Each row of a before or after table is a point. The points were changed in one or more steps. Then noise was added and the rows were shuffled. The steps act on columns, c1 being the first. What was done? A step turns or swaps two columns, mirrors them in a line or flattens them onto one, adds a multiple of one to another, or multiplies or shifts one. Angles are multiples of 10 degrees, from the lower column toward the higher: turns from -170 to 170, lines from 10 to 170 but not 90. Use the fewest steps. Two steps may share a column if one is a turn and the other turns, adds or multiplies; they go together, in the order done. Otherwise the lowest column goes first.

Before, 11 rows:
[[ 0.65 -0.05  0.36]
 [ 0.51 -0.02  0.06]
 [-0.57  0.26 -0.34]
 [-0.36  0.55 -0.41]
 [ 0.24 -0.16 -0.05]
 [ 0.62 -0.13 -0.61]
 [ 0.50  0.07 -0.07]
 [-0.66 -0.83  0.17]
 [-0.38 -0.09 -0.42]
 [ 0.11  0.12  0.12]
 [ 0.70 -0.54 -0.51]]
After (11 x 3):
[[ 0.65 -0.01  0.37]
 [ 0.63 -0.06 -0.60]
 [-0.57  0.08 -0.36]
 [-0.39 -0.02 -0.41]
 [ 0.49  0.02 -0.07]
 [ 0.53 -0.03  0.06]
 [ 0.12  0.06  0.14]
 [-0.67 -0.34  0.15]
 [ 0.70 -0.25 -0.50]
 [-0.35  0.21 -0.42]
 [ 0.26 -0.08 -0.05]]
Steps: multiply c2 by 0.4

Before, 11 rows:
[[-0.19 -0.01  0.52 -0.22  0.48 -0.10 -0.10  0.00]
 [-0.46  0.24  0.15 -0.35 -0.14 -0.01 -0.03  0.78]
 [ 0.06 -0.90 -0.01 -0.16  0.69  0.46 -0.34  0.04]
 [-0.12 -0.72  0.32  0.63  0.06 -0.13  0.82  0.33]
 [ 0.07 -0.03  0.29 -0.52  0.51  0.00 -0.28 -0.17]
 [-0.28 -0.11  0.60 -0.51 -0.66 -0.84  0.15 -0.30]
 [ 0.04  0.21 -0.49  0.41 -0.16 -0.01  0.40 -0.50]
 [ 0.26 -0.01 -0.09 -0.38 -0.43 -0.25 -0.39  0.83]
 [ 0.17 -0.60 -0.29 -0.43  0.70 -0.61  0.40  0.09]
 [-0.51  0.17  0.22  0.32  0.64 -0.07 -0.24  0.77]
 [-0.24 -0.32  0.15 -0.33  0.42 -0.09 -0.34 -0.50]]
After (11 x 8):
[[ 0.17 -0.60 -0.28 -0.42  0.70 -0.62  0.14  0.10]
 [-0.18 -0.02  0.53 -0.23  0.48 -0.11 -0.05  0.00]
 [-0.11 -0.72  0.32  0.64  0.06 -0.13  0.32  0.33]
 [ 0.06 -0.90 -0.02 -0.16  0.68  0.45 -0.14  0.03]
 [ 0.06 -0.03  0.29 -0.52  0.51  0.00 -0.11 -0.18]
 [ 0.27 -0.02 -0.09 -0.38 -0.44 -0.26 -0.16  0.83]
 [-0.23 -0.30  0.15 -0.35  0.43 -0.08 -0.14 -0.50]
 [-0.51  0.16  0.22  0.33  0.64 -0.07 -0.09  0.75]
 [ 0.05  0.20 -0.50  0.42 -0.16 -0.01  0.16 -0.50]
 [-0.46  0.23  0.15 -0.36 -0.14 -0.02  0.00  0.78]
 [-0.28 -0.10  0.61 -0.49 -0.65 -0.84  0.05 -0.28]]
Steps: multiply c7 by 0.4

Before:
[[ 0.06  0.14  0.38 -0.17 -0.15 -0.30  0.08 -0.17 -0.77 -0.03 -0.30  0.08
  -0.30 -0.14]
 [-0.52  0.30  0.26 -0.78 -0.25 -0.25  0.72 -0.65 -0.06 -0.02  0.09 -0.15
  -0.08 -0.17]
 [-0.29  0.07 -0.22 -0.58  0.00 -0.50  0.41  0.31  0.06  0.15  0.88  0.40
   0.73 -0.20]
 [-0.10  0.09  0.01 -0.98 -0.21  0.27  0.53  0.18  0.02  0.06 -0.36 -0.27
  -0.17  0.11]
 [-0.44 -0.49 -0.25 -0.61 -0.04 -0.37  0.13 -0.15 -0.02 -0.05 -0.09 -0.25
  -0.25  0.02]
 [-0.42 -0.07  0.40  0.82 -0.23 -0.35  0.17  0.26  0.19 -0.02 -0.46  0.42
   1.33  0.00]
 [-0.24  0.19  0.01 -0.02 -0.04  0.19  0.07  0.07 -0.08 -0.47 -0.07  0.00
   0.86  0.04]
 [ 0.50  0.28 -0.34 -0.83  1.22  0.65  0.63 -0.08 -0.38 -0.17 -0.11  0.30
  -0.29  0.07]]
After (8 x 14):
[[-0.30  0.08 -0.23 -0.62 -0.02 -0.55  0.38  0.33  0.10 -0.73  0.86  0.41
  -0.13 -0.21]
 [-0.46 -0.05  0.40  0.78 -0.26 -0.36  0.17  0.26  0.21 -1.23 -0.47  0.43
  -0.47 -0.04]
 [-0.23  0.20 -0.05  0.01 -0.07  0.14  0.05  0.08 -0.06 -0.67 -0.07 -0.04
  -0.74  0.06]
 [-0.42 -0.51 -0.24 -0.62 -0.03 -0.37  0.09 -0.12 -0.01  0.26 -0.10 -0.24
   0.03  0.01]
 [ 0.01  0.16  0.36 -0.14 -0.15 -0.29  0.05 -0.16 -0.74  0.28 -0.31  0.15
   0.03 -0.17]
 [ 0.53  0.30 -0.36 -0.82  1.21  0.67  0.62 -0.11 -0.37  0.33 -0.10  0.29
  -0.05  0.02]
 [-0.11  0.11  0.00 -1.02 -0.23  0.29  0.49  0.20  0.00  0.18 -0.37 -0.31
   0.08  0.13]
 [-0.58  0.34  0.30 -0.77 -0.26 -0.27  0.76 -0.67 -0.04  0.11  0.06 -0.12
   0.01 -0.19]]
Steps: turn c10 and c13 by 110 degrees

Before (8 x 24):
[[ 0.08 -0.42 -0.76 -0.23  0.19 -0.20  0.39  0.32  0.65  0.07 -0.29  0.10
  -0.67  0.48 -0.23  0.37 -0.44 -0.14 -0.29  0.13  0.21 -0.75  0.04  0.68]
 [-0.39 -0.44 -1.03 -0.03 -0.44 -0.39 -0.17 -0.04  0.07 -0.12  0.26 -0.56
  -0.82 -0.43 -0.35  0.28  0.49  0.34 -0.33 -0.39  0.28  0.36  0.64 -0.41]
 [-0.53  0.23 -0.04  0.67  0.22  0.35  0.13 -0.40 -0.30 -0.22 -0.33  0.52
   0.08  0.02  0.45 -0.66  0.54  0.24  0.80  0.15  0.09 -0.34 -0.53 -0.51]
 [-0.15  0.13 -0.06 -0.49  0.52  0.54 -0.25  0.15 -0.10 -0.32  0.26 -0.15
   0.06  0.35 -0.25 -0.11  0.17  0.36 -0.35 -0.16  0.66  0.37  0.58 -0.61]
 [ 0.43  0.69  0.12  0.10  0.29  0.02  0.68 -0.38 -0.31 -0.03  1.00 -0.12
  -0.08 -0.06  0.18 -0.68 -0.10 -0.31 -0.42  0.86  0.52  0.13 -0.54 -0.06]
 [-0.19  0.09 -0.26  0.40 -0.20 -0.53  0.80  0.12  0.19  0.54 -0.26 -0.36
   0.22 -0.33 -0.22  0.51  0.21  0.42  0.12 -0.10 -0.29 -0.03 -0.58  0.56]
 [-0.06  0.44 -0.09  0.27  0.44 -0.25 -0.07  0.36 -0.52  0.33 -0.15  0.17
   0.15 -0.01  0.24  0.14 -0.13 -0.19  0.54 -0.35  0.26 -0.26  0.48 -0.33]
 [ 0.51  0.55 -0.30 -0.16 -0.56 -0.26 -0.48  0.63 -0.05 -0.16  0.96 -0.02
   0.27 -0.07 -0.41  0.54 -0.28  0.14  0.14 -0.17 -0.02  0.27  0.65 -0.21]]
After:
[[ 0.49  0.54  0.55 -0.16 -0.55 -0.26 -0.50  0.64 -0.05 -0.18  0.92 -0.02
   0.27 -0.06 -0.41 -0.29 -0.30  0.14  0.14 -0.16 -0.04  0.28  0.65 -0.22]
 [-0.53  0.24 -0.66  0.65  0.24  0.38  0.15 -0.39 -0.29 -0.22 -0.32  0.51
   0.07  0.03  0.45 -0.05  0.57  0.24  0.83  0.14  0.07 -0.33 -0.56 -0.52]
 [-0.39 -0.45  0.26 -0.03 -0.42 -0.37 -0.21 -0.01  0.08 -0.13  0.26 -0.55
  -0.82 -0.45 -0.34 -1.03  0.49  0.36 -0.34 -0.40  0.27  0.38  0.64 -0.41]
 [ 0.42  0.69 -0.68  0.12  0.29  0.02  0.68 -0.38 -0.32 -0.03  1.01 -0.11
  -0.06 -0.06  0.21  0.12 -0.11 -0.32 -0.42  0.85  0.55  0.13 -0.55 -0.06]
 [-0.13  0.15 -0.10 -0.49  0.49  0.54 -0.25  0.16 -0.11 -0.31  0.27 -0.15
   0.04  0.35 -0.26 -0.05  0.16  0.37 -0.35 -0.15  0.64  0.35  0.59 -0.61]
 [-0.08  0.45  0.13  0.27  0.44 -0.23 -0.10  0.34 -0.53  0.32 -0.15  0.19
   0.14 -0.01  0.24 -0.11 -0.13 -0.18  0.53 -0.36  0.27 -0.25  0.46 -0.32]
 [ 0.08 -0.43  0.38 -0.23  0.19 -0.16  0.39  0.31  0.64  0.08 -0.32  0.10
  -0.68  0.49 -0.22 -0.76 -0.43 -0.15 -0.30  0.14  0.20 -0.75  0.05  0.69]
 [-0.19  0.09  0.52  0.41 -0.22 -0.55  0.79  0.14  0.18  0.55 -0.26 -0.36
   0.23 -0.33 -0.23 -0.26  0.21  0.42  0.13 -0.08 -0.29 -0.02 -0.58  0.55]]
Steps: swap c3 and c16
